Rows are points. Each copy is the shape, with its points in the same order, turned, moved and blurred by noise. Is it also mirrored, or only turned?

Shape (6 x 2):
[[-0.31 -0.13]
 [-0.25  0.16]
 [ 0.38  0.01]
 [ 0.27 -0.49]
 [-0.34  0.40]
 [ 0.20 -0.57]]
Copy 1:
[[-0.13  0.00]
 [ 0.01 -0.25]
 [ 0.47  0.09]
 [ 0.11  0.57]
 [ 0.02 -0.49]
 [ 0.13  0.50]]
Copy 1 is: mirrored
Copy 2:
[[-0.18 -0.05]
 [-0.18  0.27]
 [ 0.47  0.23]
 [ 0.46 -0.21]
 [-0.26  0.38]
 [ 0.42 -0.39]]
Copy 2 is: only turned

Shape, 8 rows:
[[ 0.15 -0.37 -0.12]
 [-0.12  0.35 -0.11]
 [-0.36 -0.65 -0.07]
 [-0.62 -0.13  0.30]
 [ 0.22 -0.34 -0.20]
 [ 0.27  0.08 -0.33]
 [ 0.02  0.55 -0.34]
 [-0.15 -0.10 -0.40]]
Copy 1:
[[ 0.11 -0.44 -0.20]
 [-0.20  0.05  0.37]
 [-0.51 -0.61 -0.36]
 [-0.75  0.04 -0.25]
 [ 0.13 -0.49 -0.11]
 [ 0.22 -0.27  0.33]
 [ 0.01  0.03  0.63]
 [-0.20 -0.45  0.23]]
Copy 1 is: mirrored
Copy 2:
[[ 0.09 -0.38 -0.20]
 [-0.04  0.31  0.04]
 [-0.43 -0.62 -0.01]
 [-0.45 -0.15  0.50]
 [ 0.13 -0.35 -0.30]
 [ 0.23  0.07 -0.36]
 [ 0.07  0.57 -0.22]
 [-0.23 -0.01 -0.31]]
Copy 2 is: only turned
Copy 3, 8 rows:
[[ 0.29  0.05 -0.15]
 [-0.27 -0.13  0.35]
 [-0.02  0.41 -0.48]
 [-0.41  0.61  0.05]
 [ 0.32 -0.06 -0.14]
 [ 0.14 -0.36  0.13]
 [-0.28 -0.46  0.44]
 [-0.14 -0.17 -0.17]]
Copy 3 is: mirrored

Shape, 11 rows:
[[ 0.02 -0.12  0.37  0.34 -0.43  0.03]
 [ 0.10  0.11  0.07 -0.30  0.10 -0.07]
 [ 0.02  0.31 -0.82  0.57 -0.42 -0.26]
 [ 0.05 -0.20  0.11  0.26  0.15  0.06]
 [ 0.57  0.03  0.45 -0.80 -0.42 -0.59]
 [-0.03  0.36  0.02 -0.03  0.00 -0.53]
 [ 0.24 -0.29 -0.54 -0.44 -0.29 -0.02]
 [-0.08  0.15  0.31 -0.23 -0.38  0.22]
 [ 0.30  0.24  0.44 -0.18  0.63  0.25]
 [-0.07 -0.05 -0.07  0.01 -0.11 -0.02]
 [-0.16 -0.02  0.00 -0.12 -0.05  0.15]]
Copy 1:
[[ 0.21 -0.02  0.44 -0.02 -0.72  0.08]
 [ 0.16  0.14  0.06 -0.38  0.01 -0.06]
 [ 0.28 -0.03 -0.56  0.73 -0.44 -0.35]
 [ 0.13 -0.20  0.33  0.07 -0.08  0.01]
 [ 0.54  0.09  0.05 -1.22 -0.33 -0.53]
 [ 0.08  0.25  0.02 -0.10 -0.14 -0.61]
 [ 0.06 -0.34 -0.60 -0.45 -0.23  0.09]
 [ 0.08  0.33  0.17 -0.38 -0.46  0.23]
 [ 0.33  0.32  0.58 -0.27  0.53  0.14]
 [ 0.00 -0.01  0.04 -0.09 -0.19 -0.02]
 [-0.09  0.08  0.07 -0.17 -0.18  0.10]]
Copy 1 is: only turned
Copy 2:
[[-0.29  0.04  0.44  0.25  0.30  0.44]
 [ 0.09  0.07  0.06 -0.25 -0.12 -0.05]
 [-0.40  0.63 -0.73  0.31  0.07  0.53]
 [ 0.00 -0.17 -0.01  0.21  0.23 -0.03]
 [ 0.46  0.56  0.59 -0.88  0.20  0.10]
 [-0.21  0.48 -0.09 -0.23  0.14 -0.24]
 [ 0.30  0.10 -0.43 -0.43 -0.08  0.57]
 [-0.25  0.05  0.40 -0.16 -0.24  0.25]
 [ 0.28 -0.16  0.35  0.14 -0.25 -0.60]
 [-0.13  0.09 -0.10 -0.08 -0.01  0.16]
 [-0.18 -0.15 -0.03 -0.15 -0.15  0.15]]
Copy 2 is: mirrored
Copy 3:
[[ 0.22  0.20  0.45  0.61 -0.06  0.08]
 [ 0.12  0.00  0.19 -0.21  0.01  0.09]
 [-0.01  0.62 -0.60  0.40 -0.21 -0.62]
 [ 0.10  0.02  0.11  0.30  0.36  0.10]
 [ 0.96 -0.35  0.48 -0.50 -0.49 -0.06]
 [ 0.13  0.21  0.29 -0.11  0.04 -0.52]
 [ 0.24 -0.33 -0.54  0.00 -0.37  0.16]
 [ 0.09  0.17  0.47  0.06 -0.38  0.23]
 [ 0.02  0.26  0.45 -0.41  0.63  0.41]
 [ 0.00 -0.04 -0.03  0.16  0.00 -0.03]
 [-0.17  0.01  0.12  0.07 -0.11  0.18]]
Copy 3 is: only turned
Copy 4, 11 rows:
[[-0.35  0.02  0.45  0.36 -0.37 -0.19]
 [ 0.17  0.00  0.20 -0.15  0.12 -0.13]
 [ 0.12  0.18 -0.67  0.48 -0.69  0.00]
 [-0.28 -0.25  0.16  0.27  0.18 -0.18]
 [ 0.54 -0.17  0.92 -0.49 -0.52 -0.63]
 [ 0.12  0.30 -0.11 -0.11 -0.11 -0.51]
 [ 0.20 -0.46 -0.05 -0.32 -0.48  0.22]
 [-0.20  0.19  0.47  0.00 -0.26  0.14]
 [ 0.19  0.11  0.54  0.01  0.75 -0.12]
 [-0.14 -0.08  0.05  0.07 -0.16 -0.13]
 [-0.17  0.03  0.16 -0.15 -0.03  0.19]]
Copy 4 is: only turned
